Each row of a before or after table is a point. One or more steps were done to the points. Then noise was added and the rows were shuffled. The steps act on columns, c1 being the first. Name the steps. A step turns or swaps two columns, mirrors them in a line or flattens them onto one, adds a multiple of one to another, or multiplies or shifts one. Angles are multiples of 10 degrees, from the lower column toward the higher: turns from -170 to 170, lines from 10 to 170 but not 90. Use the fewest steps. Two steps may share a column if one is a turn and the other turns, adds or multiplies; they go together, in the order done. Otherwise the lowest column goes first.

Before:
[[-0.16 -0.29 -0.10]
 [-0.07 -0.10 -0.56]
 [ 0.08 -0.13  0.09]
 [ 0.07 -0.16 -0.50]
 [ 0.42 -0.44  0.71]
 [-0.27  0.18 -0.15]
 [-0.51 -0.28  0.15]
 [-0.16 -0.15  0.18]
 [ 0.15  0.19  0.17]
 [ 0.84 -0.07  0.70]
 [ 0.65  0.04  0.63]]
After (11 x 3):
[[ 0.26 -0.39  0.02]
 [-1.16 -0.16  0.03]
 [ 0.41 -0.13 -0.37]
 [-0.02 -0.29  0.17]
 [-0.89 -0.03  0.11]
 [ 0.29  0.08  0.02]
 [-0.15  0.14  0.07]
 [-0.15 -0.30  0.04]
 [ 0.24 -0.38  0.41]
 [-0.86 -0.52  0.24]
 [ 0.28 -0.32 -0.41]]
Steps: mirror c1 and c3 in the line at 110 degrees; shift c2 by -0.10

Before (13 x 9):
[[ 0.32  0.48 -0.03 -0.11 -0.18  0.11 -0.30 -0.12 -0.38]
 [ 0.35 -0.49  0.16 -0.33  0.69  0.41 -0.25 -0.66 -0.08]
 [-0.17 -0.27 -0.39 -0.36  0.46  0.90  0.08 -0.19  0.18]
 [-0.09 -0.43 -0.20 -0.63  0.22  0.33  0.20 -0.70  0.41]
 [ 0.69 -0.53 -0.38 -0.54  0.65  0.17 -0.09 -0.44 -0.31]
 [ 0.03 -0.35 -0.40  0.10 -0.12  0.29 -0.22 -0.21  0.14]
 [ 0.16 -0.10  0.14 -0.43 -0.29 -0.03 -0.37  0.17 -0.64]
 [-0.13 -0.26  0.11  0.11 -0.13  0.23 -0.16  0.06 -0.12]
 [-0.34 -0.25  0.03 -0.01  0.04  0.55  0.36 -0.37 -0.04]
 [-0.59 -0.35 -0.39 -0.26  0.50  0.38  0.28 -0.19  0.33]
 [ 0.21  0.38  0.37 -0.12 -0.21 -0.23 -0.66  0.39 -0.18]
 [ 0.44  0.20  0.51  0.03 -0.27 -0.16  0.23  0.45 -0.04]
 [ 0.59  0.05  0.49 -0.33 -0.44  0.20 -0.29  0.37 -0.09]]
After (13 x 9):
[[ 0.28  0.09  0.40 -0.41 -0.47  0.20  0.47  0.48 -0.11]
 [ 0.17 -0.03  0.54  0.02 -0.34 -0.17 -0.03  0.70 -0.07]
 [ 0.07  0.19  0.03 -0.38 -0.25  0.05  0.42  0.26 -0.62]
 [ 0.65  0.18  0.06 -0.35  0.84  0.42  0.22 -0.66 -0.04]
 [-0.13  0.27  0.16  0.00  0.09  0.59 -0.36 -0.79  0.02]
 [-0.14  0.22  0.03  0.16 -0.01  0.19  0.18 -0.19 -0.13]
 [ 0.31 -0.36 -0.18 -0.05 -0.35  0.10  0.24 -0.05 -0.41]
 [ 0.22  0.35 -0.15 -0.67  0.36  0.29 -0.24 -0.85  0.39]
 [-0.07 -0.33  0.18 -0.18 -0.32 -0.25  0.73  0.62 -0.15]
 [ 0.86  0.31 -0.35 -0.51  0.75  0.16 -0.04 -0.13 -0.33]
 [-0.41  0.16 -0.27 -0.24  0.62  0.41 -0.43 -0.68  0.36]
 [ 0.13  0.36 -0.48  0.08  0.01  0.25  0.10 -0.39  0.11]
 [-0.04  0.10 -0.40 -0.37  0.54  0.88 -0.21 -0.89  0.19]]
Steps: turn c1 and c8 by 30 degrees; add -0.7 times c6 to c8; mirror c2 and c5 in the line at 100 degrees; mirror c3 and c7 in the line at 10 degrees

Before, 12 rows:
[[ 0.70  0.25  0.50  0.13 -0.43  0.02 -0.37  0.23  0.29  0.08 -0.01  0.58
   0.90  0.10  0.27  0.35  0.04 -0.11]
 [-0.38  0.91 -0.33  0.32  0.07  0.26 -0.47  0.92  0.06 -0.07  0.21 -0.21
  -0.12 -0.29  0.34 -0.03 -0.32 -0.10]
 [-0.01 -0.33 -0.50  0.26  0.07  0.12 -0.27  0.42 -0.35 -0.43  0.04 -0.15
  -0.08 -0.47 -0.40 -0.18 -0.10  0.04]
 [ 0.23 -0.05  0.03 -0.20  0.23  0.08  0.06 -0.19  0.05 -0.16  0.17 -0.51
  -0.74  0.06  0.55 -0.33  0.10 -0.62]
 [ 0.26  0.32  0.24  0.31 -0.25 -0.17 -0.06  0.47  0.62  0.22 -0.65  0.93
   0.52 -0.07  0.11  0.16  0.12 -0.51]
 [ 0.40  0.28  0.43  0.26 -0.11 -0.14 -0.55 -0.05  0.59  0.42 -0.08  0.59
   0.91 -0.21  0.16 -0.45  0.18 -0.32]
 [ 0.82  0.34  0.12 -0.26 -0.19  0.33 -0.41  0.34  0.29  0.48 -0.53  0.90
   0.94 -0.30  0.21 -0.08  0.18 -0.35]
 [ 0.03 -0.38  0.41 -0.10  0.64  0.19  0.27  0.08 -0.32  0.00  0.19  0.00
  -0.37 -0.19  0.20 -0.29  0.12  0.17]
 [-0.19  0.49 -0.35  0.29  0.13  0.10 -0.12  0.55 -0.10 -0.12 -0.63 -0.63
   0.13 -0.13 -0.12 -0.09 -0.38  0.27]
 [ 0.22 -0.07  0.55 -0.38  0.23  0.28  0.28  0.08  0.14 -0.31  0.39 -0.29
   0.04 -0.18  0.01 -0.40  0.78 -0.51]
 [-0.27 -0.62  0.60 -0.86  0.21  0.37 -0.08 -0.02  0.19  0.08  0.65 -0.40
  -0.06  0.07  0.00 -0.29  0.16 -0.69]
 [-0.15 -0.36 -0.10 -0.81 -0.06 -0.14  0.00  0.29  0.16 -0.19  0.45 -0.21
  -0.09  0.09  0.08 -0.58  0.42  0.12]]
After:
[[-0.08  0.35  0.41  0.27  0.04 -0.17 -0.52 -0.01  0.60  0.41 -0.10  0.59
   0.91 -0.31  0.15 -0.37  0.18 -0.37]
 [-0.01  0.23  0.11 -0.23 -0.30  0.32 -0.41 -0.19  0.26  0.48 -0.53  0.89
   0.93 -0.48  0.21  0.07  0.19 -0.39]
 [-0.04 -0.45  0.42 -0.07 -0.15  0.18  0.27  0.20 -0.32 -0.03  0.19  0.00
  -0.37 -0.28  0.21 -0.27  0.10  0.16]
 [-0.10 -0.06  0.01 -0.19  0.10  0.08  0.04  0.15  0.04 -0.16  0.17 -0.53
  -0.77  0.10  0.56 -0.25  0.07 -0.66]
 [ 0.03  0.37  0.25  0.33 -0.40 -0.18 -0.06 -0.25  0.61  0.22 -0.64  0.91
   0.54 -0.09  0.09  0.19  0.12 -0.54]
 [ 0.07  0.24  0.48  0.13 -0.16 -0.01 -0.39 -0.23  0.30  0.12  0.01  0.59
   0.90  0.15  0.30  0.48  0.03 -0.11]
 [ 0.00  0.47 -0.34  0.28 -0.55  0.12 -0.13 -0.15 -0.09 -0.14 -0.62 -0.65
   0.13 -0.20 -0.09 -0.12 -0.40  0.42]
 [-0.03 -0.40 -0.50  0.24 -0.40  0.15 -0.31 -0.13 -0.36 -0.44  0.03 -0.15
  -0.08 -0.77 -0.41 -0.17 -0.09  0.08]
 [-0.08 -0.16  0.52 -0.40 -0.13  0.29  0.27  0.08  0.12 -0.30  0.38 -0.27
   0.08 -0.28  0.00 -0.34  0.78 -0.75]
 [-0.11 -0.34 -0.09 -0.82 -0.23 -0.13  0.02 -0.13  0.16 -0.20  0.48 -0.21
  -0.11  0.16  0.09 -0.56  0.45  0.00]
 [-0.03  0.80 -0.34  0.34 -0.88  0.28 -0.46 -0.30  0.06 -0.08  0.23 -0.22
  -0.11 -0.48  0.33 -0.07 -0.32 -0.02]
 [-0.08 -0.71  0.59 -0.86 -0.01  0.39 -0.09  0.07  0.20  0.09  0.67 -0.40
  -0.05  0.12  0.01 -0.32  0.16 -0.75]]
Steps: flatten c1 and c16 onto the line at 80 degrees; add -0.3 times c6 to c2; multiply c5 by 0.4; turn c5 and c8 by 110 degrees; multiply c14 by 1.6; add -0.3 times c17 to c18

Before:
[[ 0.45 -0.25  0.34  0.44 -0.45 -0.43  0.30 -0.21  0.11  0.14 -0.50 -0.15
   0.06  0.05  0.29  0.01  0.14 -0.01 -0.43 -0.19  0.11 -0.33 -0.44 -0.29
  -0.61  0.45  0.03  0.33 -0.06  0.50 -0.33 -0.49 -0.22  0.53 -0.12 -0.14
  -0.08 -0.04 -0.01  0.32  0.60 -0.24  0.33  0.39 -0.04  0.35 -0.35 -0.30]
 [ 0.58  0.16  0.04 -0.07  0.53 -0.04  0.03  0.40 -0.26 -0.43 -0.09 -0.09
  -0.13 -0.43  0.07  0.38  0.06  0.06 -0.30  0.43 -0.33 -0.46  0.21  0.06
  -0.57 -0.04 -0.05 -0.30 -0.02  0.56  0.14  0.31 -0.23 -0.19 -0.35 -0.12
  -0.76 -0.03 -0.28  0.14  0.02  0.38 -0.11  0.10 -0.41 -0.53 -0.38 -0.41]
 [-0.03 -0.19  0.22 -0.52 -0.01 -0.13  0.32 -0.17  0.39  0.24  0.31  0.18
   0.45  0.63 -0.07 -0.16  0.72  0.28 -0.44 -0.10  0.50  0.24  0.16  0.15
  -0.22  0.28 -0.13  0.77 -0.34  0.47 -0.17  0.39  0.72  0.37 -0.05  0.08
   0.25  0.01 -0.02  0.11  0.57  0.34 -0.52 -0.53  0.00 -0.13 -0.30  0.22]
 [ 0.35  0.51 -0.51  0.01  0.23 -0.45 -0.09 -0.29 -0.31  0.54  0.22  0.28
  -0.42  0.13 -0.47  0.05 -0.26 -0.03  0.60 -0.03  0.26 -0.28  0.17 -0.33
  -0.26  0.30 -0.25  0.58  0.16 -0.53 -0.36  0.24 -0.22  0.32 -0.30 -0.31
   0.06 -0.38 -0.20 -0.12 -0.42 -0.34 -0.45  0.18 -0.01 -0.60  0.54 -0.06]
 [ 0.06  0.27  0.07 -0.51  0.35  0.19  0.28  0.06  0.46 -0.29  0.40 -0.66
   0.10 -0.08  0.38  0.23  0.17 -0.50  0.65  0.48 -0.47 -0.06 -0.39  0.25
  -0.12 -0.10 -0.16 -0.01 -0.11  0.10 -0.37 -0.33  0.14  0.14  0.65  0.27
  -0.73  0.42  0.18 -0.17 -0.22  0.53  0.46  0.32  0.00 -0.50 -0.42 -0.15]
 [ 0.19  0.75 -0.48 -0.23 -0.16  0.24 -0.39 -0.37 -0.23 -0.13  0.16 -0.58
   0.46  0.58 -0.60 -0.28  0.19 -0.58 -0.30  0.23 -0.41  0.12  0.22  0.77
   0.56  0.68  0.33  0.49  0.34 -0.48 -0.05 -0.01  0.43  0.58 -0.36 -0.04
  -0.51 -0.13 -0.40  0.22  0.38 -0.45 -0.52  0.06 -0.25 -0.20  0.29  0.42]
 [ 0.37  0.27  0.23 -0.01 -0.21  0.24  0.27 -0.25  0.39 -0.52 -0.45  0.24
  -0.55  0.55  0.08 -0.09 -0.01  0.38  0.23  0.52 -0.14 -0.08  0.44  0.30
   0.09 -0.14  0.39 -0.36  0.29  0.44  0.27  0.42  0.38 -0.05  0.62 -0.33
   0.38  0.43 -0.49 -0.37 -0.34  0.57 -0.11  0.40 -0.02  0.50  0.62 -0.21]
 [ 0.73  0.18 -0.37  0.04 -0.25  0.51 -0.28 -0.11  0.23 -0.11  0.30 -0.18
   0.18 -0.36 -0.35  0.38  0.23 -0.23  0.13  0.37  0.47 -0.68  0.60 -0.17
  -0.13  0.33  0.37  0.13  0.40  0.30 -0.71  0.28 -0.13  0.10 -0.27  0.24
   0.38  0.00  0.35  0.37 -0.14 -0.48 -0.02 -0.04 -0.12 -0.03  0.60 -0.25]]
After (8 x 48):
[[ 0.58  0.18  0.09 -0.09  0.56 -0.01 -0.24  0.41 -0.26  0.39 -0.05 -0.08
  -0.13 -0.45  0.07  0.38  0.13  0.06 -0.29  0.41 -0.30 -0.46  0.19  0.11
  -0.56 -0.08 -0.05 -0.31 -0.03  1.21  0.16  0.31  0.06 -0.20 -0.34 -0.11
  -1.15 -0.05 -0.26  0.17  0.02  0.38 -0.01  0.15 -0.38 -0.53 -0.27 -0.38]
 [ 0.38  0.51 -0.27  0.03  0.24 -0.47  0.31 -0.29 -0.32 -0.44  0.23  0.26
  -0.41  0.15 -0.48  0.03 -0.81 -0.02  0.65 -0.02  0.23 -0.27  0.14 -0.33
  -0.25  0.29 -0.24  0.61  0.16 -0.69 -0.38  0.20 -0.48  0.34 -0.28 -0.31
  -0.37 -0.39 -0.21 -0.12 -0.44 -0.37  0.09  0.21  0.02 -0.59  0.27 -0.07]
 [ 0.16  0.74 -0.26 -0.19 -0.14  0.26 -0.38 -0.38 -0.24 -0.12  0.17 -0.56
   0.43  0.53 -0.63 -0.24  0.59 -0.56 -0.29  0.23 -0.41  0.12  0.19  0.77
   0.58  0.68  0.31  0.47  0.33 -1.25 -0.02 -0.01  0.16  0.56 -0.34 -0.05
  -0.89 -0.13 -0.43  0.24  0.39 -0.50  0.11  0.04 -0.25 -0.22  0.86  0.41]
 [ 0.35  0.25  0.29  0.00 -0.24  0.23 -0.14 -0.26  0.38  0.52 -0.42  0.21
  -0.51  0.54  0.08 -0.05  0.01  0.33  0.26  0.52 -0.15 -0.11  0.45  0.32
   0.07 -0.13  0.38 -0.38  0.30  0.37  0.29  0.38  0.54 -0.03  0.58 -0.35
  -0.01  0.45 -0.46 -0.39 -0.37  0.54 -0.10  0.44  0.04  0.54  0.36 -0.25]
 [ 0.09  0.26 -0.08 -0.57  0.39  0.17  0.06  0.09  0.45  0.42  0.41 -0.68
   0.10 -0.07  0.39  0.20  0.50 -0.53  0.65  0.48 -0.48 -0.03 -0.40  0.22
  -0.11 -0.06 -0.18  0.01 -0.16  0.03 -0.38 -0.31  0.19  0.15  0.63  0.24
  -1.08  0.41  0.23 -0.19 -0.23  0.52  0.04  0.30 -0.03 -0.50  0.23 -0.17]
 [ 0.69  0.18 -0.34  0.05 -0.23  0.46 -0.28 -0.13  0.20 -0.09  0.33 -0.18
   0.22 -0.37 -0.33  0.36  0.66 -0.19  0.13  0.38  0.48 -0.66  0.60 -0.13
  -0.14  0.34  0.41  0.14  0.36  0.63 -0.67  0.28  0.01  0.11 -0.33  0.24
  -0.03 -0.01  0.35  0.38 -0.18 -0.46  0.13 -0.06 -0.14 -0.01  0.79 -0.23]
 [ 0.42 -0.29  0.22  0.49 -0.45 -0.47  0.31 -0.21  0.10  0.08 -0.51 -0.14
   0.06  0.09  0.25  0.04  0.41 -0.02 -0.41 -0.19  0.11 -0.29 -0.46 -0.32
  -0.65  0.42  0.04  0.31 -0.07  1.11 -0.36 -0.45  0.04  0.50 -0.11 -0.08
  -0.44 -0.04 -0.01  0.36  0.60 -0.22 -0.08  0.40 -0.04  0.36 -0.16 -0.27]
 [-0.03 -0.24  0.38 -0.54  0.01 -0.15  0.42 -0.15  0.38  0.00  0.35  0.21
   0.43  0.66 -0.06 -0.10  2.14  0.29 -0.46 -0.09  0.53  0.21  0.19  0.17
  -0.21  0.29 -0.14  0.75 -0.32  0.08 -0.17  0.39  0.86  0.39 -0.04  0.08
  -0.14  0.04 -0.03  0.11  0.54  0.34 -0.12 -0.53  0.01 -0.17 -0.50  0.21]]
Steps: flatten c3 and c43 onto the line at 160 degrees; mirror c7 and c10 in the line at 20 degrees; add -1 times c12 to c47; multiply c17 by 3; turn c30 and c33 by 30 degrees; multiply c30 by 2; shift c37 by -0.40
